Each row is a point. Each copy is the shape, with its points in the same order, stretched, turned, moved and blurred by noise. Some copies are also mirrored. Which?

Shape, 7 rows:
[[ -6  41]
 [ 13  15]
 [ 29  -2]
 [ 53 -14]
 [  2  11]
 [ -1 -14]
 [  4  31]]
Copy 1:
[[ 30 -40]
 [ 30  -3]
 [ 25  17]
 [ 28  39]
 [ 13 -16]
 [ -7   1]
 [ 35 -20]]
Copy 1 is: mirrored
Copy 2:
[[ 20  41]
 [ 23   7]
 [ 31 -20]
 [ 40 -39]
 [ 10  13]
 [ -4 -10]
 [ 22  25]]
Copy 2 is: only turned
Copy 3, 7 rows:
[[ 17  13]
 [-13   0]
 [-33  -7]
 [-60  -6]
 [ -4  -8]
 [-14 -28]
 [  2   9]]
Copy 3 is: mirrored

Shape (6 x 3):
[[  4  10 -20]
 [ -9  -6  -5]
 [  9   2  -6]
 [-35  -8 -11]
 [ 11   6 -16]
 [-15  35  33]]
Copy 1:
[[  1   0 -19]
 [-18   4  -4]
 [  1  11  -8]
 [-38  -9  -5]
 [  7   7 -18]
 [ 14 -19  32]]
Copy 1 is: mirrored
Copy 2, 6 rows:
[[-18  -9  -4]
 [ -3  11   8]
 [ -1  -9   2]
 [-17  33  13]
 [ -8 -12  -5]
 [ -8 -15  60]]
Copy 2 is: mirrored
Copy 3 (6 x 3):
[[ 20  -7  19]
 [ -5 -11  15]
 [ 13  -4   5]
 [-22 -17  33]
 [ 23  -6  10]
 [-17  44  17]]
Copy 3 is: mirrored

Shape (11 x 6):
[[ -1  -7   4  20  -1  -8]
 [ -2  -5   1 -60  16 -13]
 [-18  18   4  31 -23 -13]
 [  4   8  -6   5  11  -8]
 [ -9  16  13   5 -19  15]
 [  4  17  15  30   3  13]
 [-15  24  13  10   7 -10]
 [  8  25 -59  19  -2  -2]
 [-18  -5 -58  10   1  21]
 [  5 -17   7   2   5  34]
 [  7 -39  -8  23  11  -4]]
Copy 1, 11 rows:
[[  7  -6  15  11  12  -2]
 [ 14  18 -39   9   6  49]
 [ -4  19  18  11   8 -33]
 [  6   4  -5   0  20  -1]
 [ -1  17  14 -14 -12  -1]
 [  7   5  29 -21  16  -8]
 [ -6  26  13  -1  25  -1]
 [ -1  -7 -39 -16  22 -42]
 [-27 -27 -37 -17   0 -20]
 [  7 -21  10 -20  -8  25]
 [ 12 -35  12  12  10   5]]
Copy 1 is: mirrored
Copy 2:
[[ -8  -6  12  29  -4  -5]
 [  6  -8 -22 -38   5 -29]
 [-25  24  32  31 -16  -8]
 [  2   6  -2  20   2 -17]
 [ -7  19  14   9 -18  13]
 [  7  19  18  35   1  10]
 [ -9  25  19  14  14 -10]
 [ -9  34 -31  47 -28 -26]
 [-32  12 -42  33 -19   0]
 [ 10 -10 -13  14  -3  27]
 [ -8 -35  -4  40  -1  -4]]
Copy 2 is: only turned
Copy 3 (11 x 6):
[[ -1 -18   0  21  -2  -6]
 [ 13 -13 -15 -55  12 -25]
 [-16   5  -7  39 -13 -23]
 [  7  -5 -12  10  11  -5]
 [-12  16   2   4 -20  -8]
 [ -3  12  13  28  -2   7]
 [ -7  10   4  16  12 -21]
 [  6   9 -60  33   6  12]
 [-25  -9 -56   8   2  24]
 [ -8 -12   8 -12 -11  25]
 [  1 -48  -4  16   0  16]]
Copy 3 is: only turned

Shape:
[[-11  24  30  -7  19  11 -49   9  34]
 [ 17  13  -5 -20  20   6   0   5   0]
 [-12  13  -8 -40  10  16   2   7 -10]
 [  2  10  -8  28  18 -20  -3  37 -18]
 [  5   2  -4  -7   5 -27 -28  21  23]
 [ -1  20 -25 -31  -6   1 -15 -18   9]
 [ 18 -31 -24 -23   9  31  -6  31   8]
 [ 13 -18  30  -9   7  -8  -8  41  37]
 [-16   7   2 -28  22   7 -17 -28  -4]
 [ 46  -9  -9   1 -17  -5  15  18 -16]
 [ 24 -11  18  -4 -24 -20  -6  32  -7]
 [-16  21 -12  20  -8 -11  34 -12 -27]]
Copy 1:
[[-35  22   9  -9  17  26 -33   2  32]
 [ -2  15  -8 -14   3  15   3  19 -13]
 [-29   8 -18 -25 -18  30   1  24 -15]
 [ -2   8 -14  32 -12  -8 -10  49  -7]
 [ -5   9 -14 -13  -5 -12 -13  22  24]
 [-10  29 -33 -34 -21  14  -7   1  -3]
 [ 12 -39 -21 -25   1  24  -8  30  -6]
 [ -9 -22  26  -4   9  -5   4  27  33]
 [-38  19 -21 -21  -5  11 -12  -8 -20]
 [ 34  -2   3  -2 -27   0   9  27 -18]
 [ 12  -5  19  -1 -30  -9  -8  32   4]
 [ -9  20 -23  34 -44   8  21   8 -22]]
Copy 1 is: only turned
Copy 2 (12 x 9):
[[  6 -22 -35 -12  32  21 -34  -8  18]
 [ -2  23  16 -13  25  11 -13  12   6]
 [-26   8  15 -25  19  16  -8  21  -7]
 [ 22  27 -19  14  45 -22  10  25 -20]
 [  8   7 -22  -9  19 -23 -23  17  18]
 [-22  23  -6 -28  -9   9 -21   4   8]
 [-12   8  30  18  13  11 -19  57  20]
 [ 23 -26   6  -2  28 -16 -10  25  31]
 [-36   8   4  -9  19  14 -19 -18   2]
 [ 27  27  32   8  -6 -17  -6  23 -12]
 [ 27  -8  13  -2   2 -33 -16  18 -14]
 [ -1  35 -11  -3   5 -10  44  -9 -32]]
Copy 2 is: mirrored
Copy 3:
[[-25 -16  18  -5  37  25 -10  51  19]
 [ 23   1 -15 -18  13   7  -9   1  14]
 [ 10   7 -13 -36   0  20  -6   2  -7]
 [  2  35  -2  19  17 -24 -35   2   0]
 [  0 -17  -5  -5   4 -21 -33  32  13]
 [  9 -20 -38 -14  -1   9  10  25 -12]
 [ 28 -14 -16  -1 -15  30 -45 -15   8]
 [  2  -9  37   2 -13   2 -32  16  38]
 [-14 -26 -10 -30  20  12   6  -1  -8]
 [ 60  -3   7  12 -12 -19 -22 -10  -1]
 [ 31  -6  24   6 -24 -24 -26  12 -10]
 [  1  30  -9   9  -3 -23  31 -25 -21]]
Copy 3 is: mirrored

Shape, 18 rows:
[[-13  23 -11  12  10  -1  21 -14 -25 -30 -27  14]
 [  3  17  -8 -16   8 -24 -24 -16  17  22   9  17]
 [-16  11   2   3  24 -14   1 -14 -14 -18  19 -18]
 [ 22  -8 -16  10 -10  10  23  18  19  21  15 -22]
 [ -2  10 -17 -21 -20  11  14   9  21   6  19 -17]
 [-21  -5 -13  13  11  13  -3  20 -26 -17 -12   6]
 [  0  18   8 -21 -15 -10  10  23  -7  23 -26 -12]
 [ -9  -2 -10  -6  24   1  23 -19 -22   2  -4 -21]
 [ 19  13 -26  10 -14 -30 -21 -21 -31   3  16  -2]
 [ 22  -1   6   8  30   7   7   0  -8 -25   7 -22]
 [ 21  -9  17 -12   3  16 -13  25 -20  -8 -24 -11]
 [ -9  16   9   9  26   5 -11  11   7 -19 -18 -26]
 [-22 -15 -19 -13  29 -28  -4  -8 -23 -31 -17 -10]
 [ 11  22  -7  19  28 -31 -10   0  -2 -20  22 -20]
 [  9 -15 -26  24  17   5 -16 -21   2  10  17  15]
 [ -5 -12  14  -8 -20   3   5   6  22  18 -18 -19]
 [ -7  -5  -5   5  -8 -20   2   3 -17  -9  18  14]
 [-27  18  16  25  -2 -10  13 -21  -2   3 -14   7]]
Copy 1:
[[ 21 -26   9  32  25  26  11  -8 -22 -24 -12   9]
 [ -5   2 -13  18  -2 -40 -26 -19  23  -5   0  19]
 [ 10 -17  -2   4   7 -24   1  -7 -17 -44  18   0]
 [  9  15  -9 -22 -20 -14  24  -3  10  24   6 -14]
 [ 14  38  -5 -11  -7 -22   0  -9   1  12  -5  -1]
 [ -2 -18 -12  15  15  21  -2  21 -31  -8  -2   3]
 [-12   3  11  20  29 -21   2  -7 -21  14 -20 -18]
 [ 13 -30  -1  -9  11  -9   6 -20 -29  -7   8   0]
 [ 38 -28 -30  25 -14 -32 -17  -7   2 -27 -15  -8]
 [ 24 -24  14  -1   3  -3   3  11  -6 -15  34 -13]
 [ -4 -17  23  16  16  11 -15  26 -26  11   4 -31]
 [ -6  -4   2  21  19  10   0   1 -16 -14  27 -15]
 [  8 -44 -21  -4  44   4 -24   2 -25 -38   2  -4]
 [ 24 -18 -18  21   3 -31   9  10  12 -39  28  -9]
 [  8 -18 -23  -1 -33  -2  -8 -12  13   0  18  19]
 [-23  18  15  -6  -4  -5   3 -14  -6   9 -11 -24]
 [  3 -10  -6   6  -3 -20   3  12  -7 -27 -21   6]
 [-16 -10  13  27   0  -8  28 -26 -10 -28 -15   5]]
Copy 1 is: only turned
Copy 2, 18 rows:
[[ -9  27   0  -2   6  -7  20  -3 -30 -41 -37  15]
 [ 21  22 -27 -24  -4 -16 -33  -5 -11   7  13  13]
 [ -3  30  14  -5  -1  -5  -6   2 -31 -27  15  -6]
 [  8   2 -11  21  42  10  15   1  12  22  19  -2]
 [-10  10 -28  11   9   5  15 -10   9  12  30   5]
 [-21  12   2  16  15  10 -11  17 -13 -32 -34 -12]
 [  8  -1 -26 -11  -5   3  12   0 -11  29 -10 -20]
 [-12  16   8 -16  23  14   1 -16 -35 -15  -4   1]
 [ 44   7 -17   4   8  -9 -21 -20 -26 -33   2  -6]
 [ 17  22  22  -7  10  18  13  14  -5 -30   2   3]
 [ 14  -3   5  -7 -12  25   4  13  15 -10 -29 -19]
 [ -3  41   4 -17   3   7   6  14   2 -14 -12 -25]
 [-18   5   3 -35   7  -3  -9   9 -34 -60 -14 -10]
 [ 33  35   2  -8  11  -5  -6  23 -26 -31  18  -9]
 [ 10  20   1   7  34  -3 -38  -7   0 -22  -4  15]
 [-11   4  -8  -8   5 -12  10 -18  25  30   2 -19]
 [  3  -1   0  14  -1 -21 -12   6 -18 -23   3   6]
 [-11  35   7   4   2 -36   1 -20 -16   5 -15  -2]]
Copy 2 is: only turned
Copy 3:
[[-22 -17   4   7 -12 -49  20   7 -15 -31  -8  -3]
 [-20 -14 -19 -20  30   4  12  -9  16  21  24 -21]
 [-12   6  -4 -13   7 -11  -9 -10 -41 -34   5 -16]
 [ 18  28 -23  31   6  27  30  13  -1 -17   8 -13]
 [  7   9 -27 -12 -17  31  19  11   2 -31  18 -20]
 [-12  -4   0   6 -11 -22  -7  32 -31 -15   1  24]
 [  2   4 -40 -30 -24   1  26   6   5   4 -23   2]
 [-22  -1 -21  11   1   6  22 -15 -37 -32   1   6]
 [-18 -28 -31  22  -1 -16 -20   3 -20  11  22 -45]
 [ -3   9  22  12  17   8  13  15 -48 -22 -13 -22]
 [  3 -13  10  -7 -14  16  10  28 -26  16 -21   7]
 [-14  15  15 -11  10   1   1  14  -8 -22 -32 -10]
 [-17 -29 -23  -4  24 -14   1  13 -42 -32 -14  18]
 [-14  14  -7   0  37 -20  -8  11 -35 -15  -5 -52]
 [-25 -10   3  41  36   2   2   4 -11   6  30  -4]
 [ 24  -3  -8  -3 -12  28  18  -9  21 -11 -12  15]
 [ 10 -10  -9  -5   3 -29  -1   4 -26  -6  22  -3]
 [ -4   1   6   0  -7 -42   9 -31  14 -16  -4   1]]
Copy 3 is: mirrored
